Each row is a point. The ring and each string are closed loops that go straight from each point to the next, and from the last back to the first. Before rounding, they use only three directions, however many columns there are. Count how often each string passes through the ring. Passing back the other way cancels.

Ring, 7 rows:
[[-14 -37  22]
 [-16 -22  39]
 [  3  11  31]
 [ 11  28   2]
 [ 20  17 -31]
 [ 22 -11 -23]
 [  6 -37   1]]
String (24 x 3):
[[ 15  -2   8]
 [ 34  11  -5]
 [ 35  19 -34]
 [ 33 -15  13]
 [ 12  -8   1]
 [ -1  -2 -43]
 [ 21 -28 -30]
 [ -2 -18 -42]
 [ -9  -6 -27]
 [ -1 -10 -18]
 [  4 -16 -43]
 [ 30 -22 -36]
 [ 37 -18  -1]
 [ 38 -10  -1]
 [ 19   0  -4]
 [  6  17 -22]
 [ -6  50 -51]
 [ -5  60 -43]
 [ -2  30 -15]
 [  6   1   6]
 [-12  43 -21]
 [  5  49  -8]
 [  0  44 -20]
 [  2  14  -8]]
Times through: 1
String:
[[ 34  -5  -8]
 [ 22 -14   1]
 [ -1 -10 -26]
 [ -2 -33 -18]
 [  6 -58  21]
 [  7 -37  31]
 [ -9 -19  16]
 [-33  -7   8]
 [-33  -7  45]
 [-14   7  46]
 [ 20  10  59]
 [ 18   3  24]
 [  0  12  -7]
 [  0  52 -51]
 [ 28  40 -55]]
Times through: 3

Ring, 7 rows:
[[  7   9   3 -11 -28  -4  10  -7 -13]
 [ -5  -8  14 -13   8  19   5 -11 -18]
 [-14 -20  15  -3  32  24   4 -10  -9]
 [ -6 -20   8  10  35   3  10   1  13]
 [  7  -6  -2  15  11 -22  16   8  25]
 [  9  14 -11   9 -33 -30  16   4  15]
 [  8  17  -8   0 -42 -21  14  -2   1]]
String, 24 rows:
[[  5 -14  10   1  24   0  11   1   7]
 [-11 -10   4   6  13   4   8  -5   4]
 [-28 -19   5  14  29  16   4  -9   5]
 [-12 -30  14  10  57  14   7  -1  13]
 [ -2 -30  18   4  59  13   8   1  11]
 [  3 -14  11   0  24   3  10   0   4]
 [-10  -8   5   2   9   7   7  -6  -1]
 [-24 -13   8   1  14  23   2 -14 -11]
 [-16 -22  25 -18  33  42  -1 -17 -28]
 [ 14 -13  26 -27  21  22   7  -7 -24]
 [  8  -3  11 -12   0   5   9  -5 -11]
 [ -1  -1   3  -1  -5  -1  10  -4  -2]
 [-12   7   1  -7 -28   8   6 -14 -18]
 [ 15  16   5 -22 -42  -3  11  -8 -23]
 [ 30  13   8 -23 -32 -13  15  -1 -15]
 [ 17   6   6 -13 -17  -8  13  -2  -8]
 [ -5   0   2  -1  -9   0   9  -6  -4]
 [-12   4   4  -8 -20  12   5 -14 -19]
 [ -7  -2  12 -17  -8  20   4 -15 -26]
 [-17  -5   7  -4  -1  17   4 -13 -14]
 [-11  -5   5   0   2   8   7  -8  -5]
 [-27 -18  13  -2  24  31   1 -16 -15]
 [-24 -29  19  -1  49  35   1 -12  -9]
 [ -5 -27  18   1  51  17   7  -3   3]]
Times through: 4
String, 26 rows:
[[ 21  20 -10   1 -46 -36  19   5  10]
 [ 13  25 -13  -1 -60 -30  16  -1   1]
 [ -2  19  -9  -2 -51 -14  11  -8  -8]
 [-14   9  -5   1 -30   0   7 -11  -9]
 [ -1   2   2  -2 -13  -3  10  -5  -4]
 [ 12   2   7 -10 -11  -5  12  -3  -7]
 [ 19   2  14 -22 -11   3  11  -5 -19]
 [ 13  -3  21 -29  -2  19   7 -10 -30]
 [-15  -6  11 -11   0  24   3 -16 -23]
 [-17  -7   7  -3   3  18   4 -13 -13]
 [ -2  -5   6  -1   4   2   9  -4  -1]
 [  8 -15  17  -9  27   9   9  -2  -3]
 [ -8 -32  27  -9  59  33   3  -8 -10]
 [-29 -32  19   2  56  38   0 -13  -7]
 [-28 -24  11   8  39  25   2 -11   0]
 [-13 -11   5   7  15   7   7  -6   3]
 [ -1  -7   4   4   9  -2  10  -2   6]
 [ 16 -14   9   5  29 -13  15   9  19]
 [ 24 -21   7  15  47 -27  20  19  39]
 [  6 -11  -3  22  22 -25  17  11  35]
 [ -6  -3  -7  19   0 -18  13   3  22]
 [ -7   3 -12  22 -12 -24  14   3  24]
 [  2   9 -16  22 -24 -36  17   7  28]
 [ -6   8 -12  14 -25 -20  13  -1  13]
 [ -2   4  -4   6 -15 -12  12  -2   6]
 [ 19   8  -3   2 -20 -26  17   6  12]]
Times through: 4

Ring:
[[ -8  -4   1  -9  -1 -26  -7   8  -5   0  10  -8   3   1]
 [ -6  -3 -22  -5 -10 -30   5   6  14  -7  18  11  -7  20]
 [  0   2 -24  10 -14 -11  12  -5  23  -7  15  23  -9  24]
 [  7   9   3  26  -7  18   5 -16  12   2   1  12   0   3]
 [  8   8  25  27  -2  30  -4 -18  -3   8 -10   0  10 -14]
 [  3  -2  29  13  -4  18  -8  -9 -14   7 -12  -6  15 -17]
 [ -5 -14  24  -6  -8  -3 -10   4 -20   4  -8  -9  16 -12]
 [-10 -15  20 -18  -4 -22 -13  12 -22   3  -1 -16  14 -11]
 [ -9 -10  17 -15   0 -23 -14  11 -19   3   2 -17  11 -10]]
String (25 x 14):
[[  9   9  54  29   8  42 -17 -18 -24  16 -22 -21  22 -38]
 [  0 -12  37   2  -8  14 -11  -3 -24   8 -16 -10  21 -21]
 [-11 -30   9 -26 -22 -23  -2  14 -18  -3  -3   3  14   3]
 [ -9 -20   6 -18 -15 -22  -3  11 -12  -2   1   1  10   3]
 [-16 -33  10 -36 -18 -37  -8  22 -23  -3   0  -6  15   1]
 [-11 -19  31 -21  -2 -18 -18  13 -32   6  -7 -23  20 -19]
 [ -1   0  24   6   2   2 -12  -2 -14   7  -4 -14  11 -16]
 [ -7 -10   9  -9  -6 -18  -7   7 -10   1   3  -6   8  -2]
 [-14 -19  -1 -27  -9 -41  -7  19 -12  -3  10  -6   6   5]
 [-11  -7  16 -17   5 -30 -17  14 -19   4   5 -22  10 -11]
 [ -3   7  28   5  14  -6 -19   1 -18  10  -1 -27  10 -22]
 [  0   4  16   8   2   0  -9  -3  -7   5   0  -9   7 -10]
 [ -9 -10 -18 -13 -12 -34   4  10   7  -7  16   9  -3  18]
 [-12 -10 -40 -18 -17 -50  12  14  21 -13  27  21 -13  36]
 [ -6   0 -33  -3 -11 -33  10   4  23 -10  23  19 -13  29]
 [  2  10   0  16   0  -1  -1  -8   8   1   7   3  -1   2]
 [ -3  -3  -7   2 -10 -12   3   0   7  -3   8   9   0  10]
 [ -6  -9 -29  -6 -20 -26  13   4  19 -10  17  24  -8  29]
 [  1   0 -49  11 -27 -17  26  -6  42 -15  23  45 -18  45]
 [ 11  17  -4  37  -6  25   9 -23  21   1   3  19  -4   7]
 [ 10  15  20  33   2  29  -4 -20   2   8  -6  -1   6 -13]
 [ 19  26  33  56   5  60  -3 -35   4  13 -16   1   9 -22]
 [  9   7  16  29  -7  29   2 -19   3   5  -8   8   7  -7]
 [  2  -3  10  12 -11  10   1  -8   0   2  -3   7   7  -1]
 [  3   4  24  16   0  14  -8  -9  -9   7  -7  -7  11 -15]]
Times through: 2
